Rows are points. Examples show where two turns around zero, p and q, send a point. Where does a point land after both, in the order given? Backwards means that the second turn is done in reverse. Each puzzle has new turns, and all numbers are rounded.

Turn p:
[ 3.9 -2.1] => [-3.1  3.2]
[-5.4 -0.7] => [ 5.4 -1.0]
[1.5 2.8] => [-2.3 -2.2]
Turn q:
[-2.5 -3.2] => [-2.8  3.0]
[ 3.4 -2.8] => [-3.3 -2.9]
[1.2 7.2] => [ 6.9 -2.3]
[ 1.0 -1.0] => [-1.1 -0.8]
[-3.1 -0.2] => [0.3 3.1]
Where do these land?
p, then q backwards: [2.5 1.3] => [ 0.9 -2.7]
p, then q: [ 3.6 -1.5] => [3.0 2.5]
p, then q: [-6.1  0.2] => [-2.9 -5.4]

Turn p:
[-5.2  1.7  4.9  4.5] => [ 7.3 -2.4 -1.5 -3.6]
[ 2.5  1.4 -5.9  1.6] => [-3.0 -3.1  4.2  3.1]
[ 0.0 -1.2 -5.0 -1.0] => [-1.4  1.0  3.1  3.8]
[-0.2  0.8  4.6 -3.2] => [ 0.1  1.6 -5.2 -1.5]
[ 2.9 -2.7  1.4 -1.9] => [-3.0  2.9 -0.5 -1.8]
Turn q:
[ 0.3  1.3 -6.2 -2.4] => [2.1 1.5 6.2 0.9]
[ 1.4  1.6 -1.7  2.0] => [ 0.8 -1.9  1.1  2.5]
[-4.1  0.7 10.0  3.8] => [-6.5 -4.3 -7.8 -3.2]
[ 0.4 -2.9  0.9  1.3] => [-0.4  1.7 -2.5  1.3]
[-1.5 -2.4 -1.4 -2.2] => [-0.5  3.5  1.2 -0.9]
[ 3.5  1.7 -1.6 -2.6] => [ 4.5 -0.5  1.8 -0.7]
Where do these land?
p, then q backwards: [-1.4 -4.2  1.8 -0.8] => [ 0.1 -3.2 -0.8 -3.6]
p, then q: [-1.8 -1.9 -0.9  1.4] => [ 1.5 -1.8 -1.9 -0.8]
p, then q backwards: [-1.2  2.9 -4.6 -1.4] => [ 1.4  0.8 -2.5  4.9]
q, then p: [ 4.2 -4.8  3.7  5.2] => [-1.1 -4.0  7.3  3.2]
q, then p backwards: [-4.6  5.3 -1.5 -2.1] => [ 4.6 -1.3 -1.8  5.5]
q, then p backwards: [ 4.7  2.7  1.5 -2.3] => [-3.8  1.9  2.6  3.5]

Turn p:
[ 1.0 -1.9  6.7  2.1  1.3 -0.9 -1.7 -2.2] => [ 2.7  0.7  0.5  4.6  4.6  2.4  2.1 -2.0]
[ 1.6 -2.5  0.6 -3.9 -0.1  1.4 -1.7 -1.0] => [ 0.7  2.9 -1.4  0.0  1.2 -3.5  2.5 -0.1]
[ 1.4  2.5 -5.9 -0.7 -1.4  4.1  5.2  5.5] => [-1.4 -0.8 -2.1 -1.5 -6.8 -2.2 -4.8  6.0]
[ 0.4  0.5  4.8 -0.6 -0.2 -5.6 -3.7 -0.5] => [ 4.5 -0.8 -0.6 -1.6  4.3  2.8  2.4 -3.6]
[-4.4  6.9 -3.6 -0.5  5.1  1.4  5.2  1.1] => [-4.1 -5.9 -0.4 -0.2 -8.5  2.5  1.9  1.6]
[ 1.0  3.9  1.3  2.1  1.3 -1.4 -2.6 -3.6] => [-1.4 -4.5 -0.4  0.3  4.1  1.6  1.8 -0.8]
[ 2.3 -4.2 -1.6 -1.3 -4.8 -1.4  3.9 -0.7] => [ 1.8  2.2 -0.3  0.3 -0.8 -4.8 -5.3 -2.8]
[-4.0 -0.9 -3.6  5.8  5.2  1.3 -7.1 -1.8] => [-8.6  2.1  3.2 -1.6  3.7  5.8  2.7  0.9]
[-1.7 -2.4  3.7 -0.1 -6.6  1.1 -0.9 -1.3] => [ 4.3  1.3  5.5  0.7  2.7 -3.1 -0.9 -0.2]
[ 2.3 -2.0 -2.5 -3.0  0.3 -0.1  3.3  4.5] => [ 1.3  3.0 -4.0 -1.1 -4.4 -1.4 -2.4  1.0]
Turn q:
[ 3.6  1.4 -2.8  1.4  3.4  2.2 -7.5 -3.8] => [-0.2  8.1  1.7 -0.5 -5.6  2.9 -1.2 -1.2]
[-2.6 -2.7 -7.7  4.6  0.1  1.0  5.9  1.8] => [ 4.0 -7.7  5.8 -1.4 -1.8  0.8 -2.7 -3.4]
[-2.5  0.1 -2.0 -4.4 -0.7 -0.2  2.3 -1.2] => [-1.0 -0.6  1.3  0.2  4.1 -1.8 -3.5 -1.3]
[-0.3 -7.4  3.9 -0.7 -3.9 -2.4  0.2 -0.1] => [ 5.1  0.0 -2.6  0.7  5.1 -1.6  5.2 -1.6]
[-1.5 -1.7  2.3 -3.4  3.3 -4.1  0.7  0.0] => [ 2.6  1.1 -1.1  2.1  3.4 -2.0 -1.8  4.2]
[ 4.4  4.2 -0.5  4.0 -2.3 -0.1 -0.4 -3.2] => [-2.5  1.0 -1.3 -1.6 -6.5 -2.9  1.4 -2.4]
[ 0.6  3.9  3.6  2.6 -1.4 -2.0 -1.7  0.7] => [-3.0  0.3 -1.2 -0.4 -2.5 -1.9  3.9  3.1]
[-5.8  0.0  3.2 -4.1  3.5  2.7 -1.8  2.6] => [-2.5  0.8  1.4  4.1  5.4  4.4 -0.8  4.0]
[ 5.4 -0.9  4.2 -1.5 -2.9  5.6  3.3 -2.1] => [-2.0 -0.8 -7.8  1.9 -0.2  1.2  0.5 -5.8]
[-1.4  3.2 -4.4  1.5  0.9 -2.6 -0.9  5.4] => [-0.7 -2.4  4.1 -5.0 -1.4  1.0 -1.2  4.4]
Where do these land?
p, then q: [-2.5  3.6  4.2  1.5  1.7 -0.8 -6.6  4.8] => [-1.4 -3.7 -5.5  1.2  0.9  6.4 -4.2 -1.4]
p, then q backwards: [ 0.5 -3.8 -1.0 -0.8 -4.8  0.3  3.4  0.0] => [ 0.7  0.4 -3.4 -1.2  1.9 -2.8  0.9 -5.0]
p, then q: [-1.0  0.6  3.3  1.3  5.2 -4.7  0.7  0.0] => [-0.4 -0.8  0.3  2.7 -2.3  1.6 -1.5 -6.7]
p, then q: [ 1.0  2.1 -0.3 -3.1  1.6  0.4  0.9  4.6] => [-0.5 -1.9 -0.6 -5.2  1.3  0.6 -1.1 -2.3]
q, then p: [ 5.1 -2.9 -3.9 -6.3 -6.5 -0.1 -0.5 -3.3] => [-4.5 -4.7 -3.9 -2.7  1.0 -3.8  6.2 -4.9]
q, then p: [-3.5  0.3  0.8  6.2  3.2 -2.5  0.6  1.8] => [ 5.4  3.0  0.3  2.6  0.2  1.3 -4.8  1.5]
q, then p: [-6.9  4.4 -1.1  3.7  1.7 -1.3  0.4 -1.8] => [ 6.1  1.2  4.2  2.2  1.2  4.9 -1.0 -1.4]
q, then p: [ 5.0 -2.5 -5.4 -1.2 -2.8  2.7 -1.8 -1.8] => [-1.6 -3.7 -0.8 -0.4  2.5 -6.5  4.2 -1.0]
q, then p: [ 0.7  4.5  3.2  0.4  5.2  0.5 -2.2  4.7] => [ 1.3  2.6  2.9 -2.9 -3.5  1.3 -1.6  6.6]
p, then q backwards: [ 4.3 -1.2  0.5 -0.6 -4.9  2.9  2.9 -4.6] => [-2.6  0.3  0.8 -2.4  0.5 -4.2  5.1 -5.0]
p, then q backwards: [-2.8 -5.0 -0.3 -1.0  0.3  2.6  2.2 -4.3] => [-2.7  2.0  0.0  1.4 -1.2  0.6 -1.7 -6.8]

Turn p:
[-0.1 -4.4  4.2  3.6 -3.2  5.0 -0.3  0.3 -3.5  2.0 -2.4] => [ 0.7  2.0  3.0  1.4  1.2 -1.1 -8.1 -4.7 -1.5 -0.7  0.3]
[ 0.7  5.7 -0.5 -3.2 -1.3 -5.5  3.9 -4.9  2.6 -0.6  0.7] => [-1.1 -0.2 -2.6 -0.5  0.6  3.2  9.1 -0.7 -4.4  0.7  0.0]
[-1.0  1.4  1.7 -2.7 -2.2 -1.6  4.7  2.6  2.3 -4.3  3.5] => [-3.8  2.5  1.4  2.9 -2.4  0.3  4.7  0.3 -0.1  3.3 -4.0]
[-1.7 -1.0  1.0 -5.1  0.1 -1.3  2.1 -2.8  6.1 -1.5  4.3] => [-3.8  5.4 -4.4 -1.0 -1.6  0.9  3.7  3.1 -1.8  1.1 -2.7]
[ 2.4 -2.2  1.6  0.1 -5.0  2.0 -0.9  0.2  4.6 -3.0 -4.5] => [-6.7  1.2  1.3 -1.5 -1.2  4.0 -3.1 -3.0  0.4  1.0  2.3]
[ 3.3  0.7 -0.6  1.7 -1.6 -0.9  2.5  1.0  3.0  3.1  3.4] => [-4.1 -0.3 -0.9  3.4  3.2 -2.5  2.0  1.0 -1.4 -1.0  1.1]
[-1.9  0.4 -4.0  4.9  3.5 -2.7  0.1 -1.2 -4.8  5.2 -1.4] => [ 5.6 -6.0  0.5 -1.6  2.1 -4.1 -0.2  0.4 -2.2 -4.6  0.0]
[-1.9  3.0 -5.0 -1.0  6.1  3.8 -0.9  0.2 -4.0  1.7 -2.0] => [ 6.9 -4.5 -0.1 -2.5  0.0 -1.5 -1.6  4.5 -0.1  3.5  1.7]
[ 1.5  1.9 -3.0 -5.1 -3.9 -3.7  1.5 -3.1  2.0 -3.2  6.9] => [-3.4  2.4 -3.5 -0.2  4.3  2.6  7.6  1.0  1.2  2.4 -4.7]
[-0.7 -1.3  3.4  6.6 -2.2  3.7 -4.5 -0.1  2.2 -4.2 -3.7] => [-2.3  3.4  7.0 -3.5 -1.1  1.4 -4.3 -2.4  2.2 -2.2  4.1]
[ 0.2 -1.5  7.2  0.7 -1.6  4.9 -6.8  4.3 -0.4 -0.3 -2.3] => [ 0.6  4.8  1.7  1.6 -3.1 -0.5 -6.4 -4.2  5.5  0.8  4.8]
[ 2.1 -1.8 -2.3  1.6  8.3 -1.0 -0.5  0.4 -6.7  2.2 -1.7] => [ 7.7 -5.7 -0.3  2.3  0.0  0.5 -3.1  4.1  0.5 -3.8 -0.4]
[-2.8 -0.9 -3.7 -2.1  3.0 -2.6 -0.9  3.2 -3.4  2.8 -0.8] => [ 3.6 -5.0 -3.0 -0.7 -2.1 -3.2 -0.2  0.7  2.0 -0.2 -2.5]
Turn q:
[ 2.5 -2.5 -2.6 -3.5 -1.6  1.7  2.9  7.0  2.0  0.4 -2.6] => [-4.7  0.6  0.6 -1.3 -3.8  1.7 -2.4 -2.3 -5.4 -0.2 -4.9]
[-2.4  2.5  2.4  2.1 -2.0 -3.0  3.0  2.3 -2.8 -1.5  1.5] => [-2.1  1.2 -1.0 -3.7  3.6  0.3  0.3  1.2  4.5  0.1 -2.6]
[ 1.9  1.0  1.1 -2.1  0.0  0.0 -3.4 -3.1 -2.2 -2.9  1.5] => [ 2.5  0.0 -1.8  1.0  1.2 -1.6  2.6 -1.4  0.2 -4.4  2.0]
[ 3.4  1.5 -9.2  3.0 -1.0 12.2  2.7 -3.1 -1.4  1.7 -1.0] => [ 4.8 -4.3 -0.1 -6.5 -7.8  3.7 -7.7 -3.3 -2.7 -0.4  6.6]
[-1.8  3.7  1.7 -1.5 -1.8 -2.4  2.8 -1.2  1.7  2.3 -3.8] => [-2.5 -2.4  0.6 -0.4 -2.4  0.8  2.3  5.4  2.4  0.1 -1.8]
[ 2.8 -1.3  1.8  1.7 -0.8 -5.9 -2.3 -0.1 -4.5  2.0  0.9] => [-0.4  4.0  0.1 -0.2  1.2 -7.5  1.0  0.5  2.4 -0.4 -0.3]
[ 1.3 -1.8  3.3  1.4  1.6 -5.0  3.4 -0.9  2.7 -2.2  2.8] => [ 3.8  3.4  0.7  1.4  3.0  0.1  1.2  2.4  1.0  1.2 -5.5]
[ 3.8 -0.9  3.5  2.5 -1.2  7.0 -3.3 -0.7 -1.9  1.0  1.7] => [ 2.7  3.0 -0.3 -4.1 -1.2  0.2  3.4 -3.7 -2.7  0.9  5.9]
[-5.0 -5.7 -0.3 -6.4 -2.1 -2.2  0.6  3.8  8.9  0.6  3.3] => [-4.6  2.0  7.6  7.5  1.6  6.2  0.0 -0.9 -2.7 -0.7 -4.9]
[ 0.7  3.0 -0.3  2.0  5.6 -1.2 -9.2 -1.2 -0.7 -0.4  2.8] => [ 1.4  2.2 -5.3  5.1  4.1 -3.1 -0.4  0.9 -1.0 -0.4  7.2]
[-4.9 -0.2 -2.3 -2.9  5.6  1.2  0.4 -1.0 -0.2  1.1 -1.0] => [-0.7 -3.9 -2.1  5.4 -1.4  2.2 -1.5 -2.0  2.4  2.4  0.5]
[-2.1  0.7  0.7  3.6 -2.4 -2.3  2.3 -1.7 -1.7 -2.1 -6.1] => [-0.3 -5.7  0.8 -4.1  1.7 -3.0  1.0  3.0  1.5  1.8 -2.1]
Where do these land?
q, then p: [-1.6 -0.2  5.0  0.8  0.5 -2.8 -2.5  0.5  3.5  1.8  2.3] => [ 1.4 -0.9  3.0  3.3 -1.7 -4.2  1.9  1.9 -2.8  0.5  2.3]
p, then q: [ 0.6 -9.8 -5.0  0.6 -1.5  6.3 -0.3  3.9  2.9  2.9  2.5] => [-7.7 -2.7 -0.6  8.1  5.6 -3.6 -1.1  1.3 -2.6  2.0  3.4]
q, then p: [-0.9 -0.1  2.6 -2.9  2.3 -2.1 -2.2  5.3 -2.7 -0.2  2.7] => [ 2.1 -1.7  2.3 -5.3 -0.3 -1.5  3.6  2.2 -3.4  0.0  0.9]
p, then q: [-3.7  5.4 -2.3  2.4 -3.5 -1.2 -2.9 -3.6 -4.5  0.0 -3.4] => [ 5.9  1.6 -0.1  3.4 -5.7 -0.2  4.2 -1.8  1.4 -2.6 -3.1]
p, then q: [ 1.1 -8.4 -2.1 -2.5 -0.6  2.7  0.3 -4.3  0.6  1.3  1.8] => [-4.1 -5.2 -4.9  3.1  0.4 -1.8 -2.4 -1.6 -3.0 -0.6  4.0]
q, then p: [ 3.7 -1.8  2.4  1.8  1.6 -4.8 -0.3  1.9  1.7 -4.0  2.4] => [ 3.8 -5.9  1.5  1.5 -1.9  2.3  2.1  1.3 -0.2 -0.4  3.3]
q, then p: [-0.5  8.8 -4.5 -2.0 -1.5  1.7  1.4 -4.7 -1.1  3.0  0.8] => [-7.7  3.6  1.2 -1.2  1.2 -1.0 -0.6  1.3  6.8  3.4 -2.1]
q, then p backwards: [ 2.2  0.2  7.9  2.1  2.3 -1.7 -1.9  0.6 -1.4 -0.5 -3.5] => [-3.0  5.4 -2.5 -3.6 -0.7 -1.4  1.4 -1.0  2.1  2.2  5.1]
p, then q: [-4.0 -7.2 -2.3 -0.2  1.7  5.1  3.5  1.8  2.1 -1.3  3.7] => [-9.7 -2.2 -2.1  1.2  1.7 -4.1  1.7  2.4 -1.7  0.8  1.0]
q, then p backwards: [ 0.5  6.6 -5.6 -0.2  0.9  3.2 -1.3 -4.8  0.1 -1.2 -3.7] => [ 2.6 -0.9 -2.8  0.0  6.9 -1.5 -1.9  0.7  0.8  4.2 -6.2]
p, then q backwards: [ 0.3  1.3  1.5  0.7  2.9 -5.9  2.8  2.9 -0.4  1.3 -2.4] => [ 1.2 -0.3 -0.5 -6.1  0.5  1.2 -1.3 -3.9  0.4  0.1 -3.6]
q, then p: [ 0.1  6.8 -3.3 -4.3 -4.1  0.4  2.1 -2.6  1.6 -2.5 -4.8] => [-4.5  0.4  2.6 -0.9 -3.1  1.8 -5.0 -0.5  4.7  3.0 -6.2]
p, then q backwards: [ 2.2 -1.4  5.7  3.4 -1.0 -0.8  1.4  2.9 -2.4 -0.7  1.5] => [-0.9 -4.1 -2.2 -4.6  0.1 -2.3 -1.8 -1.2  1.1  1.4  3.8]
